Each row of a before or after table is a point. One or more steps were done to the points. Then noise was added and the rows were shuffled. The steps act on how far a point lies along the listed directions, d1 being the first. What was done? A step turns or swaps two directions, mirrors them in a line or flattens them onto one, adds a multiple of one to another, or multiplies one. Angles are multiples of 10 degrees, from the lower direction toward the higher: turns from -170 to 170, lines from 10 to 170 but not 90. Use the fewest steps. Two steps may share a direction if one is a turn and the other turns, adds or multiplies; they go together, in the order done. Otherwise the lowest direction goes first.
In the rows, 100 means zero.

Directions:
(1): [127,55]
(2): [145,127]
Before (9 x 2)
[[123,124],
[83,78],
[145,153],
[164,136],
[73,85],
[58,104],
[145,84],
[101,57],
[173,124]]
After (9 x 2)
[[91,126],
[114,71],
[113,140],
[125,36],
[79,122],
[59,107],
[163,53],
[147,101],
[149,46]]
Steps: mirror d1 and d2 in the line at 50 degrees

Directions:
(1): [133,162,138,139,120,76,100,54]
(2): [100,124,89,83,137,68,23,141]
(3): [106,47,150,106,174,110,110,107]
Before (11 x 8)
[[116,105,120,97,109,91,113,79],
[88,83,101,101,121,121,111,116],
[76,75,66,72,56,108,121,133],
[81,74,72,64,134,96,65,160],
[77,75,41,51,15,119,123,107],
[87,113,45,51,82,97,85,124],
[90,103,108,89,91,98,90,130],
[122,158,95,114,109,82,47,113],
[99,143,96,114,76,93,85,110],
[64,104,52,104,55,106,121,120],
[103,66,74,107,31,126,180,66]]
After (11 x 8)
[[103,101,130,127,95,116,133,91],
[127,90,150,135,142,118,123,83],
[86,107,82,94,109,109,85,127],
[66,79,73,112,68,120,149,109],
[114,124,105,91,100,81,92,86],
[92,86,122,94,100,108,108,122],
[97,120,31,90,4,97,119,90],
[91,52,93,68,110,129,152,98],
[79,51,60,58,27,132,151,96],
[76,65,76,76,61,113,133,128],
[85,41,98,73,149,115,102,145]]
Steps: swap d2 and d3

Directions:
(1): [130,24,151,78,77,59,134,86,95,129,86,52]
(2): [150,117,53,88,57,113,118,86,12,117,130,96]
(3): [142,94,63,66,53,49,77,122,132,83,55,156]
Before (13 x 12)
[[115,156,31,104,75,116,117,88,8,100,132,109],
[84,122,96,112,114,129,130,83,46,134,139,88],
[107,69,115,114,94,128,131,80,49,137,145,30],
[65,108,120,131,135,110,111,85,118,93,125,102],
[131,113,91,96,58,98,142,60,16,125,128,76],
[88,85,134,105,120,93,94,89,142,85,75,96],
[111,105,98,114,96,130,122,77,32,126,151,80],
[78,120,110,88,132,95,95,112,132,86,91,114],
[103,138,68,104,101,117,97,109,80,94,109,96],
[105,55,164,117,131,79,132,94,115,128,108,48],
[98,111,120,102,125,115,79,117,95,99,103,101],
[108,96,102,88,81,93,94,81,111,96,104,100],
[135,76,110,83,52,44,95,110,125,92,68,111]]
After (13 x 12)
[[83,93,135,86,129,83,110,105,127,102,94,89],
[110,68,113,98,92,57,109,93,138,95,90,120],
[143,89,76,86,54,78,144,77,5,127,118,68],
[113,134,68,106,109,70,71,129,153,78,76,161],
[63,157,100,139,124,138,88,100,95,83,133,94],
[84,102,116,109,128,99,86,94,145,78,78,110],
[149,110,28,78,42,79,76,119,99,93,87,140],
[141,87,77,69,56,62,120,101,76,128,89,126],
[157,92,63,80,49,77,100,96,67,111,103,130],
[142,144,48,89,44,89,114,78,36,105,109,127],
[121,86,104,90,87,92,117,98,74,117,100,62],
[116,87,125,88,108,92,85,119,100,104,89,99],
[95,114,97,96,97,112,92,82,107,94,113,99]]
Steps: turn d1 and d3 by 160 degrees

Directions:
(1): [72,83,109,37,67,83,72,136,151,104,104,116,131,76,113,108,62,166,7,101,125,83,111,76]
(2): [15,99,149,159,57,105,141,111,106,132,36,99,124,91,116,126,69,64,90,108,47,94,86,86]
(3): [94,127,132,74,76,67,71,92,118,145,103,138,98,174,54,82,80,113,141,195,91,126,116,108]
(4): [78,78,38,45,61,140,105,67,74,122,79,38,66,74,91,70,91,90,81,129,51,116,162,129]
(5): [103,58,55,158,87,109,48,104,115,148,130,53,81,74,95,175,65,136,134,133,121,99,63,103]
Before (12 x 24)
[[109,99,69,46,73,86,45,105,127,125,123,92,111,103,66,87,88,166,70,139,108,105,110,96],
[89,109,99,70,104,105,91,91,100,108,88,101,108,116,89,78,82,103,109,129,99,111,116,106],
[5,86,162,193,64,92,146,115,109,120,24,100,127,115,124,150,75,68,76,92,60,85,57,63],
[87,84,96,101,75,124,103,94,105,119,81,70,93,61,127,115,88,106,93,85,94,101,110,99],
[78,88,113,38,79,103,112,122,118,116,84,97,117,60,115,74,67,123,34,79,94,84,122,91],
[74,67,85,58,79,114,74,115,123,111,113,91,114,89,101,94,77,116,44,109,106,93,118,96],
[129,113,113,115,151,95,111,111,110,67,116,114,114,95,104,97,119,93,114,69,131,85,67,77],
[123,86,66,96,100,120,100,104,101,88,109,64,87,74,101,117,109,98,93,89,99,104,112,101],
[118,94,63,77,104,108,91,94,111,98,120,97,96,98,97,83,102,114,76,85,119,94,109,104],
[132,139,145,70,88,50,71,106,126,113,134,173,109,161,73,76,96,136,123,167,125,112,94,113],
[135,73,80,108,115,104,101,93,100,88,118,91,101,84,106,98,100,123,89,89,134,84,88,101],
[94,98,65,87,101,121,95,92,99,99,115,79,87,85,95,100,101,118,73,110,105,107,107,123]]
After (12 x 24)
[[90,113,92,68,100,102,94,101,112,95,113,107,100,104,90,87,99,125,63,118,112,108,110,116],
[132,99,98,77,110,98,114,79,90,89,104,112,97,121,87,58,109,104,103,116,113,98,115,111],
[92,84,80,99,108,113,79,103,108,109,101,81,110,82,106,114,74,120,97,104,118,97,92,99],
[6,98,156,179,59,101,160,93,86,124,12,92,111,131,110,122,86,41,99,111,34,99,81,78],
[82,81,81,47,78,127,122,97,89,123,76,62,92,52,110,66,76,96,61,86,69,94,137,109],
[117,100,68,69,103,105,94,90,109,97,116,102,94,109,92,72,105,109,80,91,112,98,116,107],
[83,111,134,67,71,100,108,98,116,115,73,112,108,100,116,84,91,107,86,107,93,106,124,93],
[112,87,38,60,73,108,52,86,103,132,119,57,90,87,67,90,94,148,91,138,90,112,118,111],
[131,120,99,107,147,109,124,86,85,74,104,99,94,107,92,73,131,65,140,86,103,100,90,95],
[76,72,72,53,77,126,86,95,103,117,104,76,97,96,91,77,87,94,64,120,83,105,135,110],
[145,71,34,154,95,121,66,81,83,125,146,50,60,65,101,143,97,117,157,124,114,105,70,138],
[117,116,113,61,97,89,102,115,120,82,104,116,108,115,88,87,108,105,79,108,102,108,122,92]]
Steps: swap d1 and d4; swap d3 and d5

Directions:
(1): [41,154,79,85,89,90,141,84,100,84,131,78,108,100,117,85,91,155,73,88,85,87,71,165,68,146,76,124,97,95,129,145,149,51,66,143,144,151,59,88,128,85,119,69,59,124,106,101,128,105,83,106,100,114,97,55,93,31,76,86,99,126,64,114]
(2): [102,111,92,147,130,96,49,146,52,109,68,41,90,120,54,98,84,99,140,85,71,93,5,95,123,90,99,68,81,61,90,133,120,87,126,99,89,75,88,134,121,91,97,172,87,97,102,120,88,96,70,115,135,179,97,99,113,51,137,113,126,115,102,118]
Before (8 x 64)
[[99,80,110,49,71,102,146,63,152,98,130,156,105,82,138,102,110,82,59,113,133,109,187,98,89,105,101,124,116,144,99,72,85,125,80,97,93,113,112,67,79,112,89,32,120,103,99,65,109,99,125,83,65,29,110,105,88,150,65,84,69,85,99,82],
[98,92,99,111,102,103,87,119,96,96,91,95,93,101,95,96,100,100,101,97,87,110,77,96,108,99,98,85,104,101,96,109,96,100,108,98,89,81,105,114,105,107,96,111,88,89,102,109,97,103,98,109,110,116,105,111,99,89,101,110,110,96,96,100],
[121,97,104,123,107,109,83,118,84,101,78,86,93,109,83,102,104,82,120,96,91,107,73,86,122,105,105,88,98,94,83,103,110,111,113,78,77,78,88,127,100,100,98,138,101,94,96,95,104,101,101,101,121,122,96,107,103,94,113,104,101,91,117,97],
[78,110,89,92,96,104,117,77,103,87,116,112,100,98,116,99,102,114,93,102,90,95,119,118,81,113,95,106,109,93,114,100,107,88,92,118,107,114,97,88,104,88,105,73,97,101,104,97,112,93,101,98,99,86,88,92,99,86,99,92,90,106,95,105],
[79,123,93,91,97,97,111,89,101,96,115,92,100,107,121,91,87,127,90,90,98,89,84,119,86,120,92,112,103,89,107,120,124,77,87,116,118,118,76,92,119,95,113,82,75,107,103,110,101,104,90,88,93,99,105,80,93,68,93,83,95,104,71,110],
[110,87,107,103,105,107,95,106,107,104,93,102,101,89,109,109,98,81,104,110,98,95,105,80,94,92,102,92,100,96,89,80,92,111,108,90,81,87,111,103,93,95,104,109,116,94,99,103,98,98,104,99,96,94,97,102,93,114,99,109,100,97,108,98],
[99,103,93,63,72,97,140,68,125,90,128,137,106,81,128,99,102,103,72,100,103,107,141,129,73,105,97,130,114,118,106,91,99,97,78,102,109,115,100,92,95,90,110,46,98,105,102,84,112,102,109,91,79,63,111,90,97,118,77,77,86,95,92,94],
[78,108,102,87,89,103,119,91,103,92,105,108,107,92,120,94,94,110,85,103,100,91,110,112,86,113,102,117,93,106,106,101,102,89,95,109,122,123,98,96,95,104,110,83,85,103,104,101,103,101,110,97,97,83,105,91,100,86,88,95,89,111,99,104]]
After (8 x 64)
[[81,106,104,88,90,104,117,92,103,94,103,110,107,92,119,95,95,107,88,103,101,92,112,108,88,111,103,116,93,107,104,99,100,92,97,107,120,120,100,97,94,105,110,85,87,101,103,101,101,101,111,97,97,82,104,94,100,90,90,95,89,109,101,103],
[116,102,102,122,106,108,88,116,84,100,81,84,93,108,84,100,103,88,117,95,89,106,70,92,119,110,103,90,97,93,86,108,114,106,110,82,81,84,83,126,103,98,101,135,96,97,97,96,106,101,100,102,121,124,95,103,103,88,111,103,101,95,114,99],
[80,123,93,91,97,97,110,88,100,95,114,91,100,107,121,91,88,126,90,89,98,89,84,119,86,120,91,111,103,90,106,120,124,77,87,116,118,117,76,93,119,95,113,82,75,108,103,110,100,104,90,88,92,98,104,80,92,68,93,83,95,104,72,109],
[95,95,97,110,102,103,90,119,95,95,93,94,93,102,96,95,100,103,99,97,86,108,76,99,106,101,97,85,104,100,98,111,99,97,107,102,92,84,102,112,107,106,97,109,85,91,103,109,99,104,97,109,110,117,104,107,99,85,99,109,110,98,93,101],
[111,87,107,103,104,107,95,106,107,104,94,102,101,88,110,109,98,81,104,110,99,95,105,79,94,92,102,92,101,97,89,80,92,111,108,90,81,86,112,104,92,95,104,110,116,94,99,103,97,98,104,98,96,93,97,102,93,115,99,109,100,96,108,98],
[81,107,90,93,97,105,114,78,103,88,115,113,99,98,115,100,103,111,95,102,91,96,121,115,83,111,97,105,110,93,112,97,105,91,94,115,105,111,99,89,102,89,104,74,98,100,103,98,110,93,102,98,100,85,88,95,100,90,100,93,89,105,97,104],
[109,94,97,66,75,98,133,70,125,93,122,140,104,81,125,102,103,94,77,103,105,109,145,117,78,98,100,125,114,118,102,82,91,105,84,95,101,106,108,95,90,93,107,51,105,101,100,84,107,101,111,90,80,60,112,97,98,130,80,79,86,91,98,92],
[116,65,116,53,75,104,134,68,152,104,121,162,103,82,133,106,112,65,67,115,137,112,195,79,98,92,107,117,116,145,91,60,72,139,89,84,81,99,123,70,71,117,84,41,132,97,97,65,101,97,130,81,65,25,110,118,90,169,72,88,69,78,109,78]]
Steps: add 0.3 times d2 to d1

Directions:
(1): [103,75,46,127,108,102,98,98,56,76,117,84,106,80,173,126,104,64,76,107,59,153,103,131,108,99,82,92,44,105,87,130,107,159,106,137,93,68,146,77,43,114,163,122,114,130,56,94,88,92,51,118,145,92,104,86,108,93,139,93,99,127,112,101]
(2): [134,114,121,70,106,68,60,125,137,139,80,71,112,97,153,104,123,61,128,99,93,132,195,44,86,66,91,83,121,100,96,114,81,117,72,133,68,126,100,83,103,132,123,91,90,95,103,111,139,107,148,112,81,124,94,91,132,174,83,114,85,147,126,101]
Before (9 x 64)
[[76,43,35,139,108,122,122,91,40,62,134,92,105,82,163,138,102,67,54,119,46,142,58,168,121,118,91,103,5,102,83,124,121,170,114,147,99,49,145,89,11,100,150,128,122,129,42,109,64,90,37,122,173,66,114,87,88,65,149,83,102,115,92,111],
[75,84,97,126,81,140,135,92,70,64,118,135,88,101,30,89,82,141,73,96,124,52,8,153,110,130,97,116,96,88,109,103,104,73,140,58,141,95,89,113,102,69,47,91,109,102,111,84,74,108,63,80,96,82,89,119,59,16,84,68,109,58,76,103],
[113,90,112,79,104,95,106,107,107,100,100,103,89,89,58,103,88,116,108,87,108,82,83,89,114,104,125,118,113,93,111,102,105,83,82,79,99,102,58,102,123,72,72,97,113,99,98,105,80,99,113,84,81,105,103,101,82,109,84,97,113,85,97,83],
[99,103,101,89,94,97,97,93,121,116,98,102,96,96,80,102,95,86,100,91,101,109,100,90,79,97,105,102,110,75,110,94,91,94,91,90,117,102,96,109,106,95,78,90,105,84,113,97,92,101,113,92,89,91,87,102,125,101,93,122,87,115,113,112],
[101,77,51,135,95,108,109,104,47,69,127,91,99,86,159,126,107,81,92,120,73,134,101,138,107,106,76,94,45,107,86,125,108,132,115,119,70,72,136,84,67,115,141,106,115,122,51,89,97,98,50,103,130,70,98,86,104,83,122,98,101,110,115,83],
[109,131,143,70,94,69,66,114,163,128,90,93,93,97,73,83,115,113,129,102,121,93,139,43,81,63,92,99,153,87,107,88,83,55,87,97,82,149,70,101,145,90,62,70,81,66,132,109,141,96,168,103,51,124,100,106,98,117,64,114,101,102,103,104],
[100,119,159,67,92,93,72,108,139,131,75,88,88,112,91,96,106,103,140,105,110,77,158,58,94,86,117,91,162,96,77,84,76,81,113,78,81,118,66,119,130,103,87,76,86,92,129,119,121,114,154,92,60,120,82,107,114,144,78,112,69,91,97,114],
[86,110,124,115,87,102,119,93,123,109,89,108,110,121,30,83,98,137,111,85,140,45,72,113,105,118,120,136,145,80,88,90,96,46,115,52,109,118,66,132,126,87,57,105,90,82,136,108,118,96,116,74,78,95,91,149,74,85,78,99,115,78,87,104],
[115,111,104,91,100,74,57,116,125,116,83,90,109,106,120,117,126,85,113,102,80,130,151,82,96,97,85,75,106,96,83,103,83,116,98,113,86,115,88,90,97,119,131,78,110,103,96,101,112,97,135,115,82,118,110,93,126,138,87,118,91,139,120,98]]
After (9 x 64)
[[103,99,97,107,92,100,102,110,83,91,109,101,98,99,106,102,105,103,117,114,102,94,111,105,101,98,93,95,93,102,96,102,99,87,111,96,73,98,105,102,117,110,99,89,105,100,91,97,109,107,94,92,92,80,94,95,99,97,88,103,98,93,108,85],
[71,85,95,127,80,146,136,91,67,58,118,130,89,97,37,91,82,139,70,103,120,54,7,157,108,137,94,116,93,90,102,105,105,76,141,62,141,97,97,111,96,69,54,94,111,106,106,87,70,112,58,80,101,77,89,117,55,17,89,67,107,59,77,103],
[100,97,91,94,91,99,98,90,112,113,98,100,95,94,90,109,95,82,93,96,94,117,98,95,83,96,99,101,98,72,110,100,91,104,93,97,118,96,107,103,95,97,89,96,110,90,107,92,89,101,105,100,102,90,90,99,129,94,102,117,89,122,115,113],
[94,95,119,90,100,96,76,103,108,106,94,78,90,100,134,117,101,83,121,109,88,109,149,82,94,87,111,88,126,97,70,103,84,117,122,101,83,93,96,104,94,113,131,90,97,112,98,113,109,109,115,106,92,109,88,103,114,134,103,107,71,105,105,115],
[112,84,94,92,107,91,108,108,91,86,112,98,92,86,78,109,88,109,99,93,97,96,73,104,122,104,121,116,92,94,109,110,106,96,87,90,98,92,67,94,103,73,89,102,117,110,87,100,74,93,93,88,97,102,104,100,81,103,92,95,109,91,102,85],
[115,113,102,92,100,72,57,115,123,116,84,89,112,109,120,118,124,86,116,102,76,134,150,77,96,101,82,72,105,93,79,101,78,117,95,110,85,117,89,88,93,122,134,75,110,104,93,104,111,96,133,117,85,117,113,94,128,139,86,116,91,138,118,96],
[79,76,106,99,98,113,117,102,101,100,112,106,96,107,80,102,100,104,94,115,97,83,74,115,107,113,110,107,81,93,100,88,106,102,103,110,104,96,85,118,87,89,75,99,101,96,94,119,86,105,108,104,117,78,107,97,87,90,97,93,100,92,83,109],
[105,110,97,97,98,74,72,108,123,107,106,87,96,82,126,107,111,89,105,110,90,132,124,76,93,72,77,92,106,92,102,109,93,97,97,119,79,120,108,85,99,93,109,86,97,90,99,100,124,88,129,117,86,117,106,96,99,101,97,109,103,119,111,104],
[87,89,86,133,91,105,121,92,90,88,102,101,110,105,69,100,99,119,94,88,117,79,66,135,110,121,113,132,109,86,78,109,100,81,125,71,107,96,92,120,95,91,94,117,100,105,110,105,106,95,76,84,110,88,92,139,73,73,102,88,117,92,89,104]]
Steps: flatten d1 and d2 onto the line at 80 degrees

Directions:
(1): [77,62,118,70,94,89,155,65,117,156,148,81,20,110,67,71,135,54,137,145,96,42,96,128,42,78,123,103,83,146,172,98,123,30,79,87,67,99,85,93,114,88,103,95,103,138,105,64,110,101,82,139,135,76,86,63,116,122,76,65,5,122,74,85]
(2): [139,98,94,133,153,167,101,114,105,64,125,80,60,106,84,85,133,140,125,87,130,121,45,83,101,117,114,89,165,161,110,82,122,132,145,113,92,134,42,88,111,122,109,146,49,95,97,78,93,131,94,105,180,93,143,85,45,174,148,148,107,162,137,108]
(3): [105,193,114,41,94,80,80,83,81,120,120,133,126,140,94,96,100,166,130,97,69,82,94,109,48,103,187,48,72,103,160,52,82,95,130,76,134,145,86,135,118,140,110,104,119,98,72,124,140,38,113,124,74,67,74,76,56,116,93,88,142,79,170,126]
(4): [70,182,44,55,80,90,99,122,122,117,91,64,140,20,123,107,122,87,129,96,119,79,102,105,82,120,156,150,99,113,63,65,141,56,144,146,136,111,99,115,62,88,81,117,105,89,70,58,104,145,37,114,153,108,132,122,95,92,106,114,113,29,60,25]
(5): [60,88,51,160,102,110,129,65,91,50,47,129,94,76,39,39,125,103,48,105,118,89,76,113,119,103,60,124,58,106,141,91,166,33,105,103,179,116,93,111,133,150,58,177,120,96,112,113,105,76,100,85,55,47,113,137,83,111,114,51,130,103,79,112]
Before (14 x 64)
[[113,130,102,89,102,107,61,121,85,86,87,120,135,98,104,107,101,145,95,72,104,115,97,89,113,109,112,79,123,98,87,94,79,142,128,98,112,105,95,109,96,122,104,97,99,76,90,117,105,97,112,109,93,99,106,104,78,111,118,100,154,93,135,123],
[104,149,86,70,98,96,59,139,103,102,107,94,151,102,123,131,88,127,113,83,81,125,116,85,103,103,128,92,120,76,47,79,84,134,118,112,106,107,108,113,78,73,120,92,97,77,80,103,100,106,100,96,107,131,106,99,93,78,107,119,129,67,123,98],
[81,106,101,83,80,88,97,81,91,118,91,106,109,114,92,89,105,92,112,121,90,90,116,111,98,88,102,101,82,79,120,83,100,73,99,94,103,101,110,109,104,108,86,103,104,97,93,112,103,74,106,102,73,80,78,106,115,79,76,86,90,77,83,119],
[79,151,91,32,66,78,99,119,114,155,108,75,129,71,148,133,70,85,125,95,78,97,112,106,88,107,139,110,84,87,43,86,86,90,114,125,99,80,122,106,88,71,102,57,116,104,83,73,105,127,67,123,119,125,101,110,130,73,84,111,79,43,82,41],
[85,72,115,87,83,67,103,84,101,118,95,107,96,108,109,103,89,63,95,123,87,66,119,105,107,89,76,94,72,70,92,111,65,109,70,87,82,80,132,97,92,87,102,70,127,99,114,105,106,72,122,92,57,114,79,90,132,71,75,89,89,108,91,118],
[135,124,120,96,122,114,85,116,81,81,111,109,113,126,104,118,83,152,112,84,81,118,89,96,116,100,110,68,120,104,90,86,76,153,109,89,83,119,84,101,107,103,113,95,75,82,90,124,106,93,111,99,100,104,109,91,80,108,128,135,126,110,155,115],
[88,155,92,45,51,71,93,123,112,161,115,85,130,60,157,128,85,77,129,99,83,106,137,89,62,102,145,103,84,82,69,95,83,79,97,109,85,86,126,108,61,64,76,52,124,92,84,81,101,102,86,111,105,127,97,98,134,64,75,110,81,46,74,57],
[99,177,89,70,93,114,80,137,90,97,95,97,149,78,115,117,85,154,112,72,107,104,87,77,100,111,149,102,110,87,83,72,88,114,145,105,127,124,100,121,83,116,106,122,95,70,69,101,119,102,91,106,126,112,111,104,61,112,120,125,158,71,133,88],
[80,151,102,35,77,66,100,126,118,145,125,82,132,79,140,138,101,89,135,118,88,84,120,106,60,98,150,109,87,85,80,75,83,98,114,125,91,95,116,108,63,66,113,51,108,113,78,78,101,123,64,122,128,122,91,82,125,91,85,106,77,51,74,49],
[70,92,69,99,95,101,123,108,123,111,88,84,98,49,108,99,115,69,85,111,116,96,113,107,111,97,87,149,86,107,84,108,135,46,95,127,113,80,118,95,69,75,84,121,106,105,96,71,86,125,63,83,119,109,125,116,125,89,104,89,86,72,45,56],
[89,171,94,13,61,54,101,129,126,173,132,65,126,71,143,132,92,71,160,99,96,74,142,108,50,113,177,111,104,103,71,70,84,77,120,127,82,96,114,113,63,65,100,57,124,104,83,66,99,129,63,127,139,129,90,97,131,64,88,118,78,21,76,35],
[84,36,91,122,91,70,125,66,105,109,86,101,85,109,88,92,106,57,68,117,86,84,115,121,120,96,44,108,62,97,109,132,96,55,66,85,100,71,115,85,126,100,90,92,111,109,124,106,103,85,123,80,60,100,84,108,132,70,75,63,66,100,85,97],
[109,113,106,86,104,95,77,116,90,94,88,97,128,91,126,110,93,104,91,85,101,130,107,88,127,105,109,96,112,90,88,105,85,113,105,107,96,98,107,111,75,106,102,82,100,85,97,111,105,99,102,99,94,116,86,114,110,86,105,100,129,74,123,100],
[95,122,114,96,89,75,100,96,87,99,90,124,139,118,121,122,72,111,87,84,99,125,119,93,96,103,105,93,88,63,84,96,76,119,80,86,104,87,134,118,71,97,93,74,119,88,100,119,98,61,108,81,63,104,86,99,105,76,94,96,136,84,114,131]]
After (14 x 64)
[[111,95,100,92,130,138,109,93,101,102,128,99,49,104,60,65,153,133,132,101,123,77,58,104,68,102,133,78,136,168,157,81,125,93,139,96,95,125,48,92,120,131,104,133,72,106,92,75,111,115,91,139,158,67,120,66,57,173,130,88,88,146,132,114],
[105,193,75,39,68,64,67,150,115,132,92,79,176,60,156,148,73,102,132,71,101,110,142,92,90,125,158,107,113,73,27,67,80,118,137,137,111,99,122,116,55,76,94,68,121,81,81,92,91,127,74,102,114,139,105,126,115,53,106,139,145,10,91,47],
[87,106,78,92,94,101,97,128,117,109,83,82,131,52,136,129,92,81,85,93,111,121,124,94,129,104,91,144,102,86,46,113,106,83,99,128,103,75,128,94,53,66,95,100,102,96,88,80,82,129,71,74,113,132,123,118,129,73,106,111,111,61,58,55],
[120,66,85,139,101,87,77,97,97,75,68,107,140,109,123,123,78,95,57,83,88,133,118,100,158,117,39,104,93,69,45,132,67,124,87,96,109,69,121,92,112,105,94,91,95,85,115,126,93,94,136,53,54,126,95,127,116,64,95,107,132,90,110,110],
[93,122,82,108,90,108,73,95,84,85,67,114,136,108,98,91,97,120,96,102,101,118,106,97,127,100,89,96,98,69,92,79,99,101,117,101,126,105,107,113,102,121,78,121,98,84,91,124,96,75,114,84,67,82,96,123,96,84,99,108,135,78,99,125],
[102,163,83,55,92,111,80,137,112,123,104,71,142,73,152,135,76,119,123,73,92,126,89,94,112,121,139,103,118,98,21,81,89,124,141,135,107,94,100,101,89,85,106,80,99,90,80,75,98,138,71,113,141,132,121,120,99,98,111,145,114,64,107,49],
[89,141,87,74,113,139,134,107,102,114,132,82,62,83,64,66,136,139,143,102,122,64,50,97,56,101,166,105,115,155,159,60,133,53,149,102,116,143,61,115,107,131,104,158,78,97,75,64,125,111,74,137,181,77,122,69,40,170,128,104,88,121,124,83],
[116,170,81,80,80,111,67,145,105,113,104,82,149,57,168,130,86,121,121,69,99,147,109,68,96,121,141,99,126,89,40,89,84,125,128,118,99,104,105,106,63,82,76,78,96,70,81,89,90,117,93,97,128,132,126,109,103,91,110,150,129,66,106,69],
[123,93,109,93,135,134,98,111,99,94,123,78,72,96,100,87,128,111,117,95,118,119,67,90,102,107,132,90,145,148,124,91,110,102,124,109,81,121,65,102,87,118,109,114,70,96,94,82,105,118,92,118,159,99,108,91,78,143,126,117,100,125,133,95],
[126,111,105,132,143,138,116,98,96,68,119,105,83,124,90,90,114,138,112,83,133,132,62,86,86,118,119,88,145,135,111,75,110,129,120,95,100,124,77,101,88,124,98,129,68,94,101,90,92,89,101,90,146,84,125,79,50,154,137,134,127,153,144,137],
[116,121,88,87,136,145,99,129,116,106,150,68,67,113,83,94,138,127,154,103,105,103,67,90,70,105,149,86,155,155,104,66,123,108,139,113,87,137,53,97,98,88,125,132,60,100,84,63,104,130,86,124,188,107,133,67,57,152,132,124,75,132,133,94],
[116,95,108,115,111,105,71,111,91,76,82,108,121,106,125,114,81,109,87,92,103,106,98,80,141,111,73,85,110,72,53,105,57,163,100,100,94,93,114,96,87,99,108,89,103,75,110,115,95,89,127,76,75,126,106,103,101,88,107,132,145,124,124,130],
[120,92,121,89,126,119,129,86,92,110,146,96,40,132,65,83,120,126,139,115,85,73,71,117,76,90,124,72,112,153,154,81,111,94,104,85,69,128,56,99,129,106,112,114,69,109,96,96,113,98,96,129,134,74,107,66,80,142,118,110,59,139,142,105],
[92,170,89,55,86,78,74,147,109,110,97,92,167,70,152,150,86,115,112,95,93,115,121,92,94,114,137,108,98,70,50,73,77,128,130,137,113,97,120,109,55,80,107,65,103,94,71,94,98,126,73,105,114,129,103,102,113,83,101,124,124,47,89,57]]
Steps: multiply d1 by 2; turn d1 and d2 by -110 degrees; add 0.7 times d3 to d5
